Each point is reached from the start by the listed moves, each made once or not at all, plus a little noise. Say if it took an odd or an even number of moves. Then give how often each move was made.

Moves:
(1): [ 5.6  1.3 -2.7  5.9 -2.3  3.2]
(2): [ 0.2  7.7  4.0  2.2 -5.8  1.5]
(3): [ 1.5 -1.0  3.0  2.7  1.7 -1.2]
Start: [-2.8 -2.4  0.5  0.6 -1.5 -1.2]
Points:
[ 3.4  6.7  1.8  8.7 -9.7  3.7] -> even (1, 1, 0)
[-1.3  4.3  7.5  5.4 -5.7 -0.9] -> even (0, 1, 1)
[ 2.8 -1.0 -2.2  6.2 -3.5  2.0] -> odd (1, 0, 0)
[-2.7 -2.3  0.5  0.6 -1.4 -1.0] -> even (0, 0, 0)

Moves:
(1): [7.4 1.8 5.8 2.1 0.6 2.7 1.3 1.9 2.0 2.2 2.3]
(2): [-2.0  9.2 -1.6 -1.9  2.5 -2.3  0.0  1.1 -1.4  0.0  0.6]
(3): [-3.3  2.5  6.0  1.6  1.0  1.5  1.0 -3.9  1.1 -0.4  2.7]
(4): [-1.8  2.1 -1.2  3.6 -3.6 -2.2 -2.2 -1.3 -2.9 -3.8 -1.1]
(5): [ 1.5 -2.4 -1.6  2.6  3.3  1.4  0.5  0.3 -2.6 -2.4  1.2]
(6): [ 1.3  0.3 -3.0 -1.9 -1.1  5.2 -1.6  0.8 -1.9  2.7 -1.0]
(7): [ 0.5  2.0 -2.0  2.2  0.9 -0.1  6.9 -2.0  2.5  2.9 -1.8]
(8): [-2.2 -0.4  1.3  1.5 -1.3  1.4  1.7  7.4 -1.2  1.3 -0.3]
Start: [ 0.2 -5.0 -0.6  2.2  1.1  2.5  1.9 -2.1  2.3 -0.2 -0.6]
Points:
[-3.6  6.7  0.4  6.8  8.9  3.0 11.1 -6.1  1.8  0.6  1.7] -> even (0, 1, 1, 0, 1, 0, 1, 0)
[-2.9 -0.9  3.5  6.2  2.9  3.6  9.9 -7.3  5.4  2.9 -0.1] -> even (0, 0, 1, 0, 0, 0, 1, 0)
[ 3.6  8.3  4.3  8.9  6.7 11.5 11.3  3.2  1.0  6.3  3.3] -> odd (1, 1, 1, 0, 1, 1, 1, 1)
[ 8.9 -4.8  3.7  7.1  5.5  6.6  3.3  0.6  1.8 -0.3  1.9] -> even (1, 0, 0, 0, 1, 0, 0, 0)

Moves:
(1): [ 4.0  5.7 -0.8 -0.5 -0.7  1.2 -5.4  0.7  0.6 -0.6  2.3]
(2): [-3.0  2.5  2.0 -0.2  3.2 -1.5  0.4 -2.9 -4.8 -0.7  1.4]
(3): [-1.1  1.0  3.5 -0.9  0.8  3.1 -1.4  2.6 -1.2  1.5 -1.7]
(4): [ 2.7 -0.5  1.4  5.4  1.3  2.5 -0.9 -2.1 -0.6  4.0  0.4]
(5): [-0.2  0.1  0.2 -1.5  4.6 -1.4  0.3  1.8 -0.8 -1.4  1.4]
(6): [-4.1  0.1 -3.8 -5.1 -0.4  4.7 -2.2 -1.5  0.3  3.7  2.4]
(7): [ 2.7  0.0  0.9  0.2 -0.5  4.8  4.6 -0.7 -1.1 -0.5  0.2]
(8): [-2.7  1.1 -3.2  2.5 -2.2  2.2  1.4  6.0 -0.1 -3.3  0.8]
(9): [-2.2  1.5  0.1  0.7  1.7 -0.1  1.1 -1.6  5.7  1.3 -2.1]
(10): [ 0.6  1.8 -1.4 -0.9 -0.3 -1.8  3.0  2.3 -1.1  4.3  0.8]
(11): [ 0.1 -0.4  1.2 -0.4 -1.1 -1.4  1.1 -1.6  0.4 -0.7  4.8]
Start: [ 0.2 -0.7 -3.6 -0.3  2.3 -2.3 -2.4  3.8 -1.8  3.8 -3.1]
Points:
[-2.9 11.5 -2.3 -3.4 12.6  4.7 -7.4  2.8 -4.0 15.8  2.0] -> even (1, 1, 1, 1, 1, 1, 0, 0, 1, 1, 0)
[-3.5  3.1 -2.7 -1.5  4.9  4.7 -1.4  2.0  1.5 17.9  1.6] -> even (0, 0, 1, 1, 0, 1, 0, 0, 1, 1, 1)
[  2.1  10.0  -1.7  -2.3   6.3  10.8  -4.5   2.3 -10.3  15.3   2.5] -> odd (1, 1, 1, 1, 0, 1, 1, 0, 0, 1, 0)

Moves:
(1): [ 6.7 -0.4 -0.7  1.8  1.1 -0.8  0.1 -0.5  0.6 -1.3  1.8 -1.4  1.5  1.2
 -2.5]
(2): [-0.4  4.3  2.5  0.3 -0.5  1.6 -1.4  0.0  1.6 -0.1 -0.9  0.6  1.4  0.4
 -0.5]
(3): [ 0.9 -0.8  4.6 -3.0 -1.6 -2.0  0.9  1.2 -0.5 -1.0 -1.1  2.7 -1.3  3.1
  0.7]
(4): [-0.2 -1.3  2.0  1.6  2.0  1.4  0.4  2.7 -1.2  0.6  1.5  0.9  0.1  0.5
  0.3]
(5): [-0.1  2.3  0.8 -1.0  6.0 -1.4  2.2 -0.1  1.1 -1.1 -2.5 -2.3  1.8 -0.5
 -0.5]
(6): [-0.6 -0.8  0.9 -1.5 -0.1  3.9 -1.0  0.8 -0.1 -3.4  2.0 -1.2 -1.9  2.1
 -6.0]
(7): [-1.3 -1.8  1.0  1.6 -1.8 -1.3  3.7  0.0 -1.5 -1.2 -1.9 -1.9  2.6  1.4
  0.5]
(8): [ 0.0 -2.3 -0.4 -2.7 -1.1 -0.4 -0.8  0.7  1.0  1.7 -1.7  1.4  2.3 -1.0
 -1.5]
(9): [-0.9 -0.6 -0.1  0.0 -0.7  0.2  0.7  0.0  5.7  0.0  1.8  0.3  1.8  1.0
  1.6]
(10): [ 0.6 -1.5  0.3 -0.4  1.2  4.3  0.1 -2.3 -0.4  3.1 -1.0  0.6  2.1  3.7
  1.3]
(11): [-0.6  0.6  0.4 -2.7  2.3 -2.3  4.3  0.7 -0.3  2.7  3.8  2.1 -0.9  0.5
 -2.8]
(12): [-0.8 -0.2 -1.3 -0.7  3.7  0.1 -0.6 -2.1  0.7 -1.9 -1.1  5.5  0.1  0.7
  1.4]
(13): [ 1.9 -0.8  1.7 -4.1  0.0  0.8 -3.4 -0.5 -3.8 -2.4  3.7 -1.9  5.8 -2.6
  3.8]
(14): [-0.4  1.2 -2.1 -1.1  0.0 -1.5 -2.9  2.6 -0.9 -0.4 -1.5 -1.0  0.6  5.4
  0.3]
Start: [ 1.6 -2.5  1.4  0.0  2.7 -0.4 -2.7 -0.9 -1.1  0.5  0.2  1.7 -0.8 -0.9
 -1.2]
Points:
[  1.3  -5.3   8.9 -10.5  12.0  -2.2   5.3  -3.7  -0.3  -1.3   2.0   6.6
  11.2   6.4   4.7] -> even (0, 0, 1, 0, 1, 0, 1, 0, 1, 1, 1, 1, 1, 0)
[  0.9  -2.4  14.5 -10.1  14.1   4.7   2.5  -0.5  -5.6  -4.4   2.9   6.8
   9.1   8.5  -3.1] -> even (0, 1, 1, 1, 1, 1, 1, 0, 0, 1, 1, 1, 1, 0)
[ 9.3 -6.0  5.7 -5.7 10.5  3.0 -5.1  2.0 -3.7 -5.5  5.4 -2.7  8.6 -1.2
 -7.4] -> even (1, 0, 0, 1, 1, 1, 0, 1, 0, 0, 0, 0, 1, 0)
[ 6.4 -5.5  2.9 -7.8 12.3 -5.4  3.4 -2.6  2.1 -3.0  4.3  3.4 14.1 -0.3
 -1.3] -> even (1, 0, 0, 0, 1, 0, 1, 1, 1, 0, 1, 1, 1, 0)
[ 0.1  3.7  2.2 -3.6  4.5 -2.5 -2.7  2.3 -0.8  2.8  1.6  3.4  0.5  5.3
 -4.1] -> odd (0, 1, 0, 0, 0, 0, 0, 0, 0, 0, 1, 0, 0, 1)
[ 2.9 -6.5  4.6 -7.2 14.7  4.3 -4.6 -2.5 -3.8  0.4 -0.8  5.8 11.3 -0.1
  3.7] -> even (0, 0, 0, 1, 1, 0, 0, 1, 0, 1, 0, 1, 1, 0)
[  4.6  -6.7   2.5  -5.3  16.1   1.6   2.8   1.7  -2.3  -0.7  -0.3   4.5
   7.4  13.0 -10.8] -> even (1, 0, 0, 1, 1, 1, 1, 1, 0, 1, 1, 1, 0, 1)

Moves:
(1): [-0.5  0.6 -0.8  1.1  1.1  2.3  1.8 -2.0  1.5  1.3 -1.0 -1.3 -1.0 -3.8
  1.2  1.5 -0.8 -0.2  0.3  0.9 -0.4 -0.7  0.2]
(2): [-1.3 -1.6 -2.4  0.0  0.9 -0.1 -0.5  1.7  2.8 -4.4 -4.0 -0.5  1.8 -3.2
  1.3  1.1 -1.3  0.6  1.7 -0.1 -3.6 -1.7  1.3]
(3): [-0.8 -0.3  1.4 -1.0  0.4  2.9 -0.2  3.1  1.8 -2.0 -0.6  1.1  0.4 -1.0
 -1.7  1.2 -3.0 -1.1  0.6 -0.9  0.0 -1.4  0.2]
(4): [-0.9 -0.7 -3.4  2.3  0.8  2.5  3.4  0.5  2.6 -1.3 -0.8 -0.5 -0.7  0.8
  0.8  0.6 -0.3  0.0 -0.6  1.1  2.6 -1.2  0.2]
(5): [-0.1  1.7  0.5  2.4  1.2  1.3  1.3  2.2 -0.6 -0.5 -1.2  0.5  1.5 -1.4
 -0.3 -2.4  1.1 -1.6 -0.6 -0.6 -1.4 -0.4  1.7]
(6): [ 0.7 -1.9 -1.6 -0.2 -0.1  1.6 -0.4  0.9  1.1  0.7  0.0  2.1  2.5  0.3
  0.7  1.5 -1.8 -2.1  0.5  0.4 -1.1  0.7 -0.2]
(7): [ 2.4 -1.1 -1.6  2.2 -1.0  4.7  3.4  0.2 -0.9  0.0  2.1 -0.8  1.2  2.0
 -2.7  1.2  0.3 -1.5  0.6  1.9  0.7  3.5  0.9]
(8): [-1.6 -1.2  2.0  1.6 -3.2  2.3  2.9 -0.7  0.4 -0.4 -1.0  0.6  0.9 -0.1
 -0.5 -1.4 -1.8  0.9 -1.9 -0.1  1.7 -0.1  1.0]
(9): [ 1.5 -0.7 -0.3  1.5  1.6 -2.1  0.0 -0.4 -1.6  1.9  0.9 -2.6 -1.6 -3.1
  1.6  1.3  0.7  2.6 -1.3 -1.4 -1.2  1.8 -1.7]
(10): [-0.5  0.5 -0.4 -0.9  0.2  1.8  0.8  0.4 -0.3  0.3  0.4 -0.3  0.1  1.8
  0.7 -1.4 -0.1  0.0 -1.9  1.7  0.8  0.9  3.1]
(11): [ 1.1  0.6 -0.7 -2.5 -1.0 -4.6  1.2  2.4  0.1 -1.5  1.1  1.3  0.2  1.2
  2.8 -2.5  1.8 -1.1  0.5 -1.0 -2.1  3.1  2.0]
(12): [ 0.3 -1.8 -2.3 -0.4  0.8  2.6  0.5 -2.7  0.0 -1.4  3.2  1.5  2.2 -1.2
  1.9  1.8 -1.0 -0.2  0.0 -0.6  2.1 -0.6  2.4]
(13): [-2.1  0.2 -1.1  0.9 -0.1  2.6  2.5 -3.6  0.6  0.8  0.9 -1.2 -0.9  1.2
 -0.5 -0.7  0.3  1.6 -1.6 -1.8  0.9 -0.2  0.5]
(14): [ 1.2 -0.2  4.2  0.6 -1.9  3.3  0.9 -1.0  0.5  2.7 -2.1  2.0 -1.0 -0.1
  1.2 -2.1  1.5  0.9 -0.3 -0.7  0.6  2.1  0.1]
(15): [ 4.9 -1.0 -0.2 -0.9  0.9 -1.5  2.0  1.1  0.9 -0.8  0.1 -3.5  5.1 -2.8
  4.0  3.1  1.9 -1.5  3.6 -0.7 -2.4  1.4 -0.8]
(16): [-1.6  1.2  0.0  0.2 -0.5 -0.4 -0.3  1.5 -1.2 -2.0 -0.2  0.5 -0.3  2.4
  3.2 -1.5 -0.5 -1.2  1.5 -0.8 -1.9 -0.8  1.2]
(17): [ 0.3 -1.5  0.3 -1.9 -1.2  0.9  1.4 -2.4 -1.8  2.9  1.5  0.1 -2.4 -1.8
  3.3 -0.1  4.6 -0.8 -3.1 -1.2 -1.5  0.7  1.5]
(18): [ 3.6  2.0 -1.6  3.1  0.8  2.7  0.1  3.2  1.0 -0.1 -2.6 -0.4 -1.3  0.2
 -4.4  1.9 -1.9 -1.4  0.8  0.5 -1.7 -2.7  2.0]
(19): [ 1.0 -1.1  0.2 -2.2 -1.4  0.5  0.7  0.8 -3.0  0.6 -0.3  1.7  1.5  3.1
 -0.4 -0.6 -1.8  0.3  0.6  1.0  1.3  0.4 -1.6]
(20): [ 0.2 -0.4 -2.6  0.5  0.6 -0.1  1.6  1.2  0.1  1.2  5.6  2.0 -0.4  3.8
 -0.2 -1.4  1.7  1.3  0.4  2.0  0.5 -1.7  2.7]
Start: [-0.3 -0.5 -3.1  1.6  2.5 -2.0  0.8 -3.3  3.2  2.8 -0.3  1.3  4.8  4.0
  0.1 -1.9  1.6 -0.8 -1.5  0.2 -1.3  2.5 -2.6]
Points:
[ 1.3 -0.5 -5.6  4.8 -2.1  9.3 13.0 -3.9  2.8  4.5  3.5  8.2  4.7 11.2
  4.4 -6.6 -0.6  0.0 -1.3 -0.1 -0.4  1.6  8.1] -> even (1, 0, 0, 0, 0, 0, 0, 1, 0, 0, 1, 1, 1, 1, 0, 1, 0, 1, 1, 1)
[ 2.6 -1.5 -9.8 -1.5  5.3  4.2 11.1 -4.0  8.0  0.4  9.3  1.1 10.3  3.6
  8.5 -0.5  2.1 -2.1  0.3 -0.3 -1.8  3.2  7.9] -> even (1, 0, 1, 0, 0, 0, 0, 0, 0, 1, 1, 1, 1, 0, 1, 0, 0, 0, 0, 1)
[ 0.0 -3.5 -9.4  4.9 -1.0  3.9 12.6 -1.8  1.2  3.8  9.8  2.8  6.3 13.2
  5.3 -6.5  2.7 -0.3 -4.5  1.1 -2.8  9.8  6.7] -> odd (0, 0, 0, 0, 0, 1, 1, 1, 1, 1, 1, 0, 1, 0, 0, 1, 0, 0, 0, 1)
[  8.1  -7.1 -13.6   7.1   6.8   8.2  11.1  -5.8   7.0   3.0   3.9  -3.7
  12.6  -3.6   7.3   8.4   0.4  -3.4   1.5   1.4  -0.9   7.6  -1.8] -> odd (1, 0, 0, 1, 0, 1, 1, 0, 1, 0, 0, 1, 0, 0, 1, 0, 0, 0, 0, 0)
[ 6.7 -9.7 -0.2 -3.2 -2.7  1.1  8.6  2.0  4.3  2.2 -4.9  3.9 12.7 -3.0
 12.4 -0.9  2.6 -2.0 -0.8 -4.5 -9.6  9.7 -1.0] -> even (0, 1, 1, 0, 0, 1, 0, 1, 1, 0, 1, 0, 0, 1, 1, 0, 1, 0, 1, 0)
[  6.1  -8.3 -12.4   2.4   3.4   6.5  10.4  -1.6   5.3  -4.7   0.1  -1.1
  15.6   2.7   4.9   5.2  -0.7  -3.3   4.5   2.8  -0.5   4.2  -0.1] -> even (0, 1, 0, 1, 0, 0, 1, 0, 0, 0, 0, 1, 0, 0, 1, 0, 0, 0, 1, 0)
[ -1.4  -6.9 -10.9  -1.1   0.4   8.1   8.5  -2.6   6.2  -4.0   4.0   6.0
   9.1   4.1   8.2  -0.1   1.4  -7.1  -0.5  -4.0  -7.7   6.2   6.9] -> odd (0, 1, 1, 0, 0, 1, 1, 0, 0, 0, 1, 1, 1, 0, 0, 1, 1, 0, 0, 0)
[ 8.0 -5.2 -8.4  9.9  0.2 17.9 19.0 -0.4  2.6  7.2 -1.1 -0.2 10.6  2.1
  8.5 -2.0  4.3 -2.6 -2.5  1.7 -9.7  5.6  9.4] -> even (1, 1, 0, 0, 1, 1, 1, 1, 1, 1, 0, 0, 1, 1, 1, 1, 1, 1, 1, 1)
[ 5.4 -9.2 -9.4  1.0  3.3  9.8 11.9 -3.6  4.7  4.0 -0.7 -3.6 11.4 -4.9
  6.8  8.1  0.4 -2.7  0.5 -1.6 -8.5  6.9 -2.3] -> even (1, 1, 1, 0, 0, 1, 1, 0, 1, 0, 0, 0, 1, 0, 1, 0, 1, 0, 1, 0)
[  8.8  -1.5 -12.2   2.4   8.4   3.6  10.5   7.6   5.6  -2.4   1.1   0.7
  13.5  -2.6   6.7   1.3  -0.6  -3.3   3.2   0.8  -9.3   1.0   9.6] -> even (1, 1, 1, 0, 1, 0, 0, 0, 1, 1, 1, 1, 0, 0, 1, 0, 0, 1, 1, 1)
